Each row is a point. Each copy is the shape, with its points in the same order, turned, moved and blurred by noise. Say if it was mirrored as well.
In the rows, zero is written as 128.

Shape (6 x 3)
[[120  80 119]
 [ 84 131 108]
 [ 78  70 197]
 [150 100 133]
 [201 113  89]
 [ 99 169 103]]
Copy 1 (6 x 3)
[[108 100 112]
 [ 89 161 122]
 [ 66  83 194]
 [140  96 130]
 [198 104  72]
 [121 184 115]]
Copy 1 is: only turned
Copy 2 (6 x 3)
[[133 104  78]
 [ 83  85 113]
 [ 78 157  31]
 [144 130 100]
 [196 115 144]
 [ 82  91 152]]
Copy 2 is: mirrored
Copy 3 (6 x 3)
[[ 84 150 114]
 [113 105 148]
 [ 43 162 194]
 [110 176 119]
 [160 190  71]
 [162 115 145]]
Copy 3 is: mirrored
Copy 4 (6 x 3)
[[137 101 171]
 [ 97 144 180]
 [ 84  54 117]
 [150 117 122]
 [207 158 142]
 [ 86 178 159]]
Copy 4 is: mirrored

Shape (11 x 6)
[[118 169 167  86  93 145]
 [158  87  84 174  91 108]
 [118  80 164 124  66 111]
 [152 149 121 142 139 181]
 [ 64 133 158 101 110 144]
 [ 57 173 123 171 106 168]
 [157 106  87 149 103 141]
 [178 154 206 128 143 201]
 [177 125 131 115  71 170]
 [179 188 200 105 117 137]
 [ 91 108 192 108 190  82]]
Copy 1 (11 x 6)
[[116 160 143  89  68 150]
 [174  91 125 183 136  97]
 [118  86 156 152  61 129]
 [154 146 129 115 150 180]
 [ 69 126 119 108  83 151]
 [ 76 181  90 163 125 160]
 [174 106 112 152 135 131]
 [151 154 188  98 117 232]
 [190 124 133 128  82 166]
 [153 178 204  84  89 164]
 [ 50  96 201  82 138 118]]
Copy 1 is: only turned
Copy 2 (11 x 6)
[[137 157 170 107 188 142]
 [159  59  62 177 129 122]
 [135  80 151 169 178  85]
 [128 134 118 150 140 194]
 [ 74 127 156 120 189 121]
 [ 79 149  72 152 210 156]
 [158  82  85 149 147 161]
 [146 152 201 184 162 216]
 [174  81 150 132 174 176]
 [175 172 191 138 159 154]
 [ 71 167 166 170  98  75]]
Copy 2 is: mirrored
Copy 3 (11 x 6)
[[ 62 194 129  98  88  87]
 [138 110  70 182 107 141]
 [ 42 109 104 161  95 129]
 [146 171 128  98 116 140]
 [ 69 127 130  76  84  90]
 [142 129 141  82  32  98]
 [135 137  77 141 112 143]
 [ 98 203 200  95 140 162]
 [ 92 186  95 131 108 165]
 [ 82 222 173 140 131 101]
 [ 78  88 173 114 166  53]]
Copy 3 is: mirrored
